Every row gives one point. Each copy is the shape, with its points in the same order, stretched, turned, moved and blurred by noise. Some copies are also mirrored. Which?

Shape (7 x 2):
[[-0.08 -0.07]
 [-0.02 -0.49]
 [ 0.01 -0.26]
 [ 0.45  0.03]
 [ 0.38  0.04]
 [-0.63  0.30]
 [ 0.00 -0.18]]
Copy 1:
[[-0.04  0.10]
 [ 0.50  0.11]
 [ 0.24  0.03]
 [ 0.14 -0.55]
 [ 0.09 -0.47]
 [-0.83  0.69]
 [ 0.15  0.02]]
Copy 1 is: mirrored
Copy 2 (7 x 2):
[[ 0.11 -0.15]
 [ 0.64 -0.35]
 [ 0.38 -0.22]
 [ 0.27  0.46]
 [ 0.29  0.31]
 [-0.55 -0.63]
 [ 0.20 -0.19]]
Copy 2 is: only turned

Shape:
[[ 0.12 -0.54  0.02]
 [-0.64  0.60  0.18]
 [-0.46  0.32 -0.12]
 [ 0.01  0.39 -0.35]
 [ 0.13  0.05  0.26]
 [ 0.14  0.33  0.11]
 [-0.08 -0.57  0.17]
 [ 0.41 -0.28  0.03]
 [-0.52 -0.27  0.43]]
Copy 1:
[[-0.11  0.59  0.13]
 [-0.18 -0.52  0.48]
 [-0.38 -0.18  0.26]
 [-0.19 -0.16 -0.14]
 [ 0.32  0.05  0.16]
 [ 0.30 -0.18  0.03]
 [-0.13  0.56  0.34]
 [ 0.22  0.37 -0.08]
 [-0.16  0.19  0.70]]
Copy 1 is: mirrored
Copy 2, 9 rows:
[[-0.57 -0.19 -0.28]
 [ 1.04  0.00 -0.35]
 [ 0.82 -0.23 -0.35]
 [ 0.51 -0.42  0.16]
 [-0.07  0.20  0.06]
 [ 0.17  0.12  0.16]
 [-0.46 -0.05 -0.46]
 [-0.46 -0.05  0.16]
 [ 0.08  0.23 -0.74]]
Copy 2 is: only turned
Copy 3, 9 rows:
[[ 0.37 -0.67 -0.06]
 [-0.60  0.62 -0.03]
 [-0.40  0.31 -0.26]
 [ 0.11  0.65 -0.30]
 [ 0.17  0.09  0.25]
 [ 0.20  0.48  0.16]
 [ 0.21 -0.72 -0.05]
 [ 0.65 -0.21  0.11]
 [-0.27 -0.47  0.13]]
Copy 3 is: only turned
Copy 4 (9 x 3):
[[ 0.02  0.43 -0.21]
 [-0.30  0.07  0.90]
 [-0.01  0.17  0.54]
 [ 0.25 -0.07  0.15]
 [-0.15  0.08  0.03]
 [-0.07 -0.05  0.10]
 [-0.15  0.53 -0.05]
 [ 0.05  0.18 -0.37]
 [-0.41  0.54  0.53]]
Copy 4 is: only turned

Shape:
[[-0.29 -0.14 -0.21  0.46]
 [-0.40  0.34  0.03 -0.39]
 [ 0.23 -0.35  0.64  0.46]
 [ 0.10 -0.31 -0.14  0.16]
 [-0.58  0.35 -0.09 -0.18]
 [ 0.41 -0.44  0.09  0.39]
 [ 0.61  0.36  0.68  0.20]
 [ 0.30  0.27  0.29  0.00]
 [ 0.29  0.05 -0.25  0.06]]
Copy 1 (9 x 4):
[[-0.04  0.60  0.25  0.00]
 [-0.51 -0.05  0.18 -0.44]
 [-0.12 -0.45  0.82  0.27]
 [ 0.02  0.18 -0.05  0.31]
 [-0.46  0.22  0.24 -0.51]
 [ 0.20 -0.03  0.19  0.52]
 [ 0.02 -0.97  0.69 -0.29]
 [ 0.00 -0.57  0.27 -0.18]
 [ 0.14  0.00 -0.19  0.03]]
Copy 1 is: only turned
Copy 2, 9 rows:
[[-0.64  0.00 -0.16  0.16]
 [ 0.23  0.19  0.49 -0.13]
 [-0.07 -0.52 -0.49  0.73]
 [-0.17 -0.12 -0.39 -0.03]
 [-0.04  0.21  0.54 -0.06]
 [-0.13 -0.22 -0.60  0.30]
 [ 0.65  0.07 -0.39  0.66]
 [ 0.39  0.17 -0.13  0.29]
 [ 0.11  0.26 -0.33 -0.07]]
Copy 2 is: only turned

Shape (12 x 8):
[[ 0.91  0.38 -0.59 -0.19 -0.10  0.13  0.13  0.14]
 [ 0.12 -0.36  0.15 -0.25 -0.69  0.05 -0.11 -0.21]
 [ 0.37  0.03 -0.11  0.18  0.07  0.16 -0.08 -0.41]
 [ 0.29  0.41 -0.47  0.02  0.47  0.03 -0.29 -0.30]
 [ 0.32  0.36 -0.38  0.20  0.18  0.31 -0.21 -0.60]
 [-0.16  0.16 -0.07  0.25 -0.27 -0.04 -0.45 -0.31]
 [-0.24 -0.22  0.07 -0.13 -0.44  0.47  0.02  0.20]
 [-0.08 -0.45  0.06  0.26 -0.20  0.58 -0.40  0.14]
 [ 0.43 -0.08  0.40 -0.34 -0.67  0.06 -0.19  0.33]
 [ 0.49 -0.05  0.31 -0.44 -0.26 -0.15  0.15 -0.04]
 [ 0.50  0.25  0.09  0.07 -0.41 -0.31  0.24  0.26]
 [ 0.39 -0.40  0.01 -0.34 -0.48 -0.45  0.00 -0.12]]
Copy 1:
[[ 0.08 -0.23 -0.38  0.37 -0.69 -0.22  0.06 -0.70]
 [ 0.20  0.08 -0.04  0.33 -0.28  0.41 -0.36  0.56]
 [-0.20 -0.35 -0.47  0.00 -0.18  0.18  0.17 -0.36]
 [-0.42 -0.25 -0.55  0.13 -0.16  0.02  0.56 -0.67]
 [-0.21 -0.50 -0.74  0.16 -0.13 -0.01  0.28 -0.50]
 [-0.34 -0.23 -0.05  0.22  0.13  0.11  0.16  0.26]
 [ 0.42  0.22 -0.20 -0.04 -0.27 -0.07 -0.35  0.58]
 [-0.22  0.03 -0.26 -0.25 -0.13 -0.32 -0.35  0.41]
 [ 0.03  0.31  0.20  0.35 -0.10 -0.02 -0.72  0.30]
 [ 0.19  0.17 -0.04  0.26 -0.19  0.47 -0.29 -0.07]
 [ 0.12 -0.16  0.35  0.36 -0.27  0.14 -0.17 -0.11]
 [-0.02  0.04  0.30  0.40 -0.37  0.74 -0.04  0.22]]
Copy 1 is: only turned
Copy 2 (12 x 8):
[[ 0.22  0.16  0.07  0.31 -0.97  0.38 -0.17 -0.79]
 [-0.89 -0.30 -0.37  0.25 -0.39  0.33  0.37 -0.19]
 [ 0.06  0.14  0.24  0.83 -0.25 -0.09 -0.02 -0.39]
 [ 0.40  0.59  0.59  0.44 -0.14 -0.09 -0.32 -0.18]
 [ 0.32  0.62  0.35  0.92 -0.01  0.11 -0.32 -0.27]
 [-0.11  0.30  0.05  0.48  0.19  0.27  0.24  0.22]
 [-0.46 -0.10 -0.72 -0.07 -0.10  0.27  0.02 -0.02]
 [-0.17  0.29 -0.72  0.33 -0.36 -0.19  0.17  0.09]
 [-0.84 -0.68 -0.39 -0.10 -0.86  0.46  0.31 -0.05]
 [-0.64 -0.74  0.20  0.23 -0.60  0.18  0.13 -0.31]
 [-0.13 -0.62  0.14  0.27 -0.57  0.34  0.37 -0.35]
 [-0.79 -0.43  0.07  0.11 -0.57  0.12  0.56 -0.42]]
Copy 2 is: only turned

Shape:
[[ 0.03 -0.03  0.41 -0.70 -0.61 -0.12 -0.09 -0.13  0.29]
 [ 0.35 -0.19 -0.24  0.73  0.17  0.18 -0.31  0.18 -0.03]
 [ 0.08 -0.46  0.05  0.02 -0.20  0.28  0.18 -0.06  0.76]
 [-0.34 -0.36  0.48  0.04 -0.53  0.13  0.08  0.06  0.66]
 [ 0.20  0.15 -0.09  0.43 -0.32  0.46 -0.34  0.48  0.55]
 [-0.32  0.16 -0.59  0.18  0.45 -0.23 -0.40 -0.43  0.00]
 [ 0.12  0.17  0.26 -0.10 -0.15  0.33 -0.41 -0.15  0.04]
 [-0.69 -0.10  0.28  0.24  0.57  0.06  0.04 -0.41 -0.10]
 [-0.39 -0.01 -0.38  0.29  0.10 -0.51 -0.14  0.08  0.50]
 [ 0.30  0.08 -0.11  0.09 -0.33 -0.65  0.29 -0.40  0.33]
 [-0.12 -0.49  0.14  0.67 -0.86  0.00 -0.44 -0.35  0.13]
 [ 0.03 -0.18 -0.19  0.04  0.01 -0.05 -0.26  0.30 -0.22]
 [-0.65  0.14  0.13 -0.33 -0.08  0.09  0.08 -0.39  0.27]
 [-0.55  0.00  0.37  0.02  0.85  0.47 -0.49  0.02  0.34]
 [-0.31 -0.04 -0.28  0.38 -0.09  0.23  0.06 -0.34 -0.10]]
Copy 1, 15 rows:
[[ 0.18 -0.07 -0.15 -0.04 -0.68  0.43 -0.24  0.22  0.25]
 [-0.31  0.22 -0.19  0.04  0.81 -0.03  0.24  0.51  0.24]
 [-0.13 -0.44 -0.03  0.13 -0.04 -0.04  0.07  0.56  0.56]
 [ 0.35 -0.66  0.02  0.45  0.05 -0.08 -0.30  0.33  0.23]
 [-0.26 -0.32 -0.34 -0.07  0.86 -0.46 -0.49  0.25  0.44]
 [-0.28  0.26 -0.64  0.22 -0.39 -0.03  0.58  0.15 -0.37]
 [-0.23 -0.03 -0.32  0.13  0.05  0.50 -0.15 -0.08 -0.09]
 [-0.07 -0.24  0.02  0.69 -0.31  0.15  0.42  0.05 -0.87]
 [ 0.13 -0.13 -0.39  0.10 -0.17 -0.57  0.20  0.72 -0.03]
 [ 0.39  0.06 -0.17 -0.57 -0.59  0.14  0.60  0.67  0.27]
 [ 0.62 -0.12 -0.51  0.64  0.58  0.39  0.08  0.04  0.37]
 [-0.25  0.45 -0.11  0.13  0.09 -0.07  0.06  0.38  0.15]
 [ 0.07 -0.38 -0.14  0.43 -0.74  0.02  0.06 -0.21 -0.36]
 [-0.70 -0.43 -0.29  0.72  0.09  0.11 -0.21  0.19 -0.88]
 [ 0.02 -0.03 -0.15  0.37  0.01 -0.09  0.42 -0.17 -0.02]]
Copy 1 is: only turned
Copy 2:
[[-0.19  0.79  0.16 -0.18  0.21 -0.80 -0.19 -0.10  0.35]
 [ 0.38 -0.38 -0.10  0.27 -0.17  0.14  0.41 -0.18 -0.36]
 [-0.08  0.39  0.52  0.02  0.20 -0.27  0.49 -0.39  0.17]
 [-0.04  0.62  0.63  0.26  0.31 -0.71  0.09 -0.36  0.29]
 [ 0.30  0.10  0.29 -0.06  0.12 -0.57  0.36 -0.17 -0.45]
 [-0.03 -0.25  0.24 -0.08  0.39  0.24 -0.12  0.43  0.03]
 [ 0.22  0.44  0.23 -0.16 -0.16 -0.47 -0.25  0.14 -0.09]
 [-0.20  0.22  0.69  0.36  0.00  0.10 -0.42  0.26  0.19]
 [-0.24 -0.09  0.31  0.22  0.79 -0.05  0.21 -0.01  0.04]
 [-0.24  0.07 -0.11 -0.03  0.61  0.07  0.03 -0.71  0.17]
 [ 0.74 -0.02  0.15  0.37  0.20 -0.46 -0.02 -0.51  0.34]
 [ 0.02 -0.18 -0.18  0.20 -0.19 -0.28  0.19  0.17 -0.04]
 [-0.36  0.46  0.72 -0.13  0.28 -0.48 -0.41  0.22  0.34]
 [-0.08  0.67  0.96  0.17  0.02 -0.14 -0.14  0.74 -0.18]
 [ 0.08 -0.29  0.33  0.07 -0.09 -0.11 -0.11 -0.06  0.15]]
Copy 2 is: mirrored
Copy 3 (15 x 9):
[[-0.10  0.26 -0.02 -0.09  0.31  0.62  0.14  0.07 -0.22]
 [-0.03  0.34  0.02  0.14 -0.54 -0.72 -0.44  0.30  0.48]
 [-0.19  0.55 -0.06 -0.01 -0.32  0.08 -0.83  0.03  0.04]
 [ 0.06  0.58  0.27 -0.13 -0.30  0.49 -0.46 -0.12 -0.11]
 [-0.16  0.69 -0.14 -0.04 -0.87 -0.39 -0.40  0.21 -0.07]
 [-0.02 -0.68  0.12  0.11 -0.10 -0.55  0.03  0.23 -0.34]
 [-0.42  0.11  0.02  0.14 -0.17 -0.02  0.22  0.21 -0.02]
 [-0.16 -0.68  0.41  0.19 -0.21 -0.01  0.15 -0.17  0.02]
 [ 0.25 -0.09  0.15 -0.34 -0.36 -0.35 -0.41  0.05 -0.26]
 [ 0.27  0.12 -0.16 -0.21  0.36 -0.24 -0.31 -0.30 -0.06]
 [ 0.32  0.95  0.58  0.35  0.06 -0.05 -0.50  0.13 -0.09]
 [ 0.25  0.12  0.03  0.05 -0.36 -0.09 -0.06  0.46  0.24]
 [-0.01 -0.40  0.07  0.08 -0.02  0.35  0.10 -0.19 -0.53]
 [-0.93 -0.55  0.39  0.01 -0.71  0.05  0.22  0.26 -0.04]
 [ 0.37 -0.08  0.05  0.44 -0.30 -0.31 -0.27 -0.09 -0.08]]
Copy 3 is: only turned
Copy 4:
[[-0.54 -0.16 -0.56 -0.80 -0.01 -0.01 -0.43 -0.39 -0.21]
 [ 0.38 -0.26  0.09  0.33  0.14 -0.10  0.94  0.43  0.46]
 [-0.60 -0.23 -0.32  0.19  0.40  0.03  0.09 -0.27  0.41]
 [-0.82 -0.01 -0.30 -0.19  0.42 -0.10  0.09 -0.86  0.07]
 [-0.77 -0.63 -0.09  0.25  0.57 -0.21  0.76  0.24  0.00]
 [ 0.17  0.05  0.87 -0.29 -0.27  0.19  0.27  0.85  0.27]
 [-0.29 -0.37  0.06 -0.42 -0.29 -0.39  0.29  0.06  0.17]
 [-0.03  0.36  0.81 -0.01 -0.28 -0.50  0.00 -0.30  0.51]
 [-0.13  0.03  0.24 -0.20  0.72  0.18  0.16  0.34  0.01]
 [ 0.53 -0.41  0.15 -0.29  0.68  0.42 -0.34 -0.11 -0.05]
 [ 0.07 -0.56  0.03 -0.48 -0.26  0.51  0.78 -0.42  0.42]
 [ 0.07  0.01 -0.19 -0.06 -0.10  0.05  0.27  0.32 -0.11]
 [-0.67  0.07  0.51 -0.48 -0.12 -0.13 -0.46 -0.31  0.00]
 [-0.70  0.41  0.42 -0.11 -0.23 -1.09  0.55  0.20  0.68]
 [-0.12 -0.18  0.75  0.05 -0.29  0.21  0.18  0.04  0.17]]
Copy 4 is: only turned

Shape, 15 rows:
[[-0.24 -0.33  0.51  0.14 -0.48 -0.22  0.00 -0.02  0.56  0.26 -0.04]
 [-0.03  0.04 -0.13  0.33 -0.48  0.26 -0.25 -0.08  0.36  0.01  0.20]
 [-0.12 -0.19  0.09  0.43 -0.39 -0.29  0.47  0.03 -0.12 -0.01  0.42]
 [ 0.14  0.21 -0.02  0.02 -0.65 -0.40  0.32  0.53  0.28 -0.48 -0.14]
 [ 0.26  0.00  0.16  0.14 -0.12 -0.38 -0.76 -0.11  0.04 -0.08  0.22]
 [ 0.83 -0.22  0.48  0.22  0.17 -0.06 -0.32  0.42  0.16  0.71  0.64]
 [-0.02  0.12 -0.19  0.00 -0.37  0.26 -0.38  0.11  0.40  0.08 -0.18]
 [ 0.14 -0.06 -0.25  0.26  0.23 -0.51 -0.44  0.09 -0.01 -0.01  0.33]
 [-0.31 -0.19 -0.08  0.20 -0.12  0.48  0.05  0.01 -0.23 -0.06  0.02]
 [ 0.03 -0.18  0.26  0.55  0.07 -0.57 -0.29 -0.46 -0.18 -0.43  0.19]
 [ 0.10 -0.29  0.17 -0.09 -0.15  0.21  0.04 -0.09  0.38  0.10  0.15]
 [-0.15  0.08 -0.37 -0.13 -0.64  0.30  0.03 -0.37  0.56  0.09  0.04]
 [ 0.37 -0.26 -0.27  0.49 -0.09  0.14  0.12  0.17 -0.63  0.12 -0.38]
 [ 0.02  0.20  0.45  0.54  0.14 -0.37  0.08 -0.20 -0.16  0.08  0.10]
 [-0.35  0.40  0.52 -0.26 -0.54 -0.50  0.23  0.07 -0.28  0.02  0.45]]
Copy 1 (15 x 11):
[[ 0.42 -0.43  0.33  0.13 -0.09  0.42 -0.03  0.67 -0.13  0.29 -0.43]
 [ 0.30  0.18  0.28 -0.07  0.58 -0.24 -0.15  0.33  0.13  0.28 -0.03]
 [-0.16 -0.40  0.22  0.21 -0.02 -0.27  0.34  0.56  0.33  0.58  0.35]
 [ 0.68  0.31  0.69  0.08 -0.75 -0.22  0.29  0.28  0.18  0.27  0.11]
 [ 0.05 -0.15 -0.31 -0.09  0.30  0.38 -0.09  0.08 -0.83  0.01  0.60]
 [ 0.10 -1.13 -1.16 -0.12  0.19 -0.62 -0.24  0.21 -0.66  0.62 -0.14]
 [ 0.58  0.41  0.19 -0.05  0.18 -0.09 -0.49  0.12  0.11 -0.01 -0.32]
 [-0.01 -0.28 -0.11  0.12  0.08  0.11 -0.41 -0.20 -0.49  0.37  0.80]
 [ 0.17  0.18 -0.19 -0.14  0.30 -0.08 -0.03  0.08  0.76  0.27 -0.05]
 [-0.11 -0.52  0.09 -0.11  0.38  0.54  0.46  0.00 -0.58  0.05  1.05]
 [ 0.18 -0.29  0.16 -0.36  0.10 -0.01 -0.07  0.18  0.04  0.18 -0.45]
 [ 0.08  0.47  0.90 -0.08  0.33 -0.19 -0.44  0.47  0.25 -0.11 -0.39]
 [ 0.51 -0.15 -0.39 -0.03  0.07 -0.68 -0.11  0.19  0.55 -0.36  0.68]
 [-0.14 -0.72 -0.33  0.43  0.19 -0.01  0.30  0.00 -0.09  0.00  0.36]
 [-0.79 -0.06 -0.15  0.58 -0.50  0.16  0.48  0.57 -0.04  0.31 -0.11]]
Copy 1 is: mirrored
Copy 2 (15 x 11):
[[ 0.10 -0.48  0.57  0.07 -0.48 -0.15 -0.15  0.12  0.08 -0.14 -0.18]
 [ 0.15 -0.52  0.19  0.30  0.23 -0.13 -0.31  0.25  0.50 -0.10 -0.24]
 [-0.12 -0.51  0.40  0.05  0.17 -0.19  0.53  0.17 -0.30  0.01  0.17]
 [ 0.30 -0.16  0.41  0.37  0.04 -0.20 -0.18  0.26 -0.52  0.56 -0.76]
 [-0.09 -0.39 -0.33 -0.04 -0.06 -0.48 -0.02  0.67  0.25 -0.35 -0.20]
 [ 0.10 -1.06 -0.45 -0.49 -0.30  0.48  0.26  0.60  0.02 -0.24 -0.20]
 [ 0.09 -0.16  0.13  0.37  0.09  0.10 -0.43  0.22  0.65  0.09 -0.57]
 [-0.27 -0.22 -0.34  0.21  0.08 -0.10  0.23  0.75 -0.04 -0.37  0.00]
 [ 0.29  0.06  0.16  0.09  0.14  0.04  0.47 -0.08  0.39  0.03  0.21]
 [-0.09 -0.13 -0.30 -0.11 -0.06 -0.94  0.16  0.71 -0.20 -0.44  0.77]
 [ 0.37 -0.13  0.23 -0.17 -0.11  0.25 -0.08  0.09 -0.06 -0.24 -0.16]
 [ 0.06 -0.24  0.57  0.38  0.35  0.14 -0.66  0.05  0.36 -0.15 -0.68]
 [-0.02  0.02  0.05 -0.10  0.32  0.18  0.34  0.76  0.39  0.47  0.36]
 [-0.25 -0.51 -0.25 -0.07 -0.18 -0.51  0.13  0.21 -0.24  0.05  0.67]
 [-0.39 -0.66  0.25 -0.05 -0.13 -0.52  0.68 -0.61 -0.38  0.20 -0.37]]
Copy 2 is: mirrored
Copy 3 (15 x 11):
[[-0.21 -0.21 -0.24 -0.55 -0.45  0.48 -0.38  0.19 -0.47  0.15  0.34]
 [-0.25 -0.13  0.02 -0.75  0.19  0.25  0.17  0.52 -0.30 -0.36  0.06]
 [-0.36 -0.15 -0.37  0.09 -0.23  0.87  0.06  0.11 -0.69  0.18 -0.04]
 [-0.62  0.15 -0.85 -0.32  0.50 -0.14 -0.51  0.13 -0.07  0.62 -0.53]
 [-0.05  0.37  0.82 -0.72 -0.30  0.16  0.32  0.21 -0.18 -0.16 -0.58]
 [-0.54 -0.19  1.53  0.67 -1.08  0.34 -0.18  0.19 -0.03 -0.09  0.25]
 [-0.09 -0.24  0.06 -0.77  0.27 -0.07 -0.05  0.44  0.26 -0.14  0.11]
 [-0.01  0.28  0.57 -0.34 -0.33  0.52  0.29  0.09  0.02 -0.43 -0.60]
 [ 0.40 -0.53 -0.29 -0.25 -0.05  0.21  0.29  0.43 -0.28 -0.13  0.19]
 [-0.06  0.41  0.23 -0.49 -0.26  0.40  0.73 -0.09 -0.74 -0.27 -0.70]
 [ 0.01 -0.45  0.16 -0.04 -0.30 -0.16 -0.22  0.09 -0.18 -0.23  0.15]
 [-0.27 -0.35 -0.36 -0.83  0.51  0.00 -0.26  0.25 -0.09 -0.43  0.28]
 [-0.04 -0.69 -0.09 -0.04 -0.27  0.46  0.41  0.07  0.16  0.20 -0.22]
 [-0.41  0.37  0.48 -0.11 -0.14  0.50  0.61 -0.03 -0.60  0.05  0.23]
 [-0.20  0.42  0.02 -0.24  0.39  0.64 -0.24  0.35 -0.69  1.01  0.28]]
Copy 3 is: mirrored
Copy 4, 15 rows:
[[ 0.26 -0.49  0.14 -0.25 -0.13 -0.70 -0.03 -0.02  0.32  0.34 -0.03]
 [-0.14 -0.27  0.28  0.20  0.16 -0.30  0.40 -0.02 -0.17  0.38 -0.22]
 [ 0.14 -0.31  0.13 -0.22  0.33  0.15 -0.02  0.11  0.28  0.56 -0.26]
 [ 0.14 -0.09  0.15 -0.54  0.42 -0.14  0.60 -0.04  0.51 -0.11  0.14]
 [-0.07 -0.69  0.00 -0.16 -0.25  0.35  0.14 -0.26  0.22 -0.09  0.09]
 [ 0.72 -0.74 -0.33  0.46 -0.50  0.55 -0.12  0.11  0.47 -0.28  0.34]
 [-0.04 -0.03  0.29  0.15  0.16 -0.35  0.39 -0.23 -0.31  0.08  0.09]
 [-0.09 -0.30 -0.10  0.08 -0.19  0.66 -0.24 -0.02  0.04 -0.23  0.31]
 [ 0.22  0.03 -0.01  0.09  0.49 -0.12 -0.05 -0.23 -0.38  0.55 -0.25]
 [-0.22 -0.36 -0.18 -0.49 -0.33  0.46 -0.12 -0.10  0.20  0.27 -0.37]
 [ 0.43 -0.14  0.04  0.07 -0.06 -0.39 -0.04  0.07 -0.08 -0.13 -0.07]
 [-0.13  0.01  0.66  0.12  0.28 -0.70  0.42 -0.05 -0.32  0.16 -0.37]
 [-0.05  0.36 -0.39  0.38  0.44  0.41 -0.17 -0.33  0.04  0.12 -0.26]
 [-0.02 -0.14  0.10 -0.18 -0.29  0.30 -0.05 -0.22  0.23  0.59 -0.21]
 [ 0.44 -0.75  0.45 -0.88  0.31  0.11  0.44 -0.45  0.61  0.55 -0.12]]
Copy 4 is: mirrored
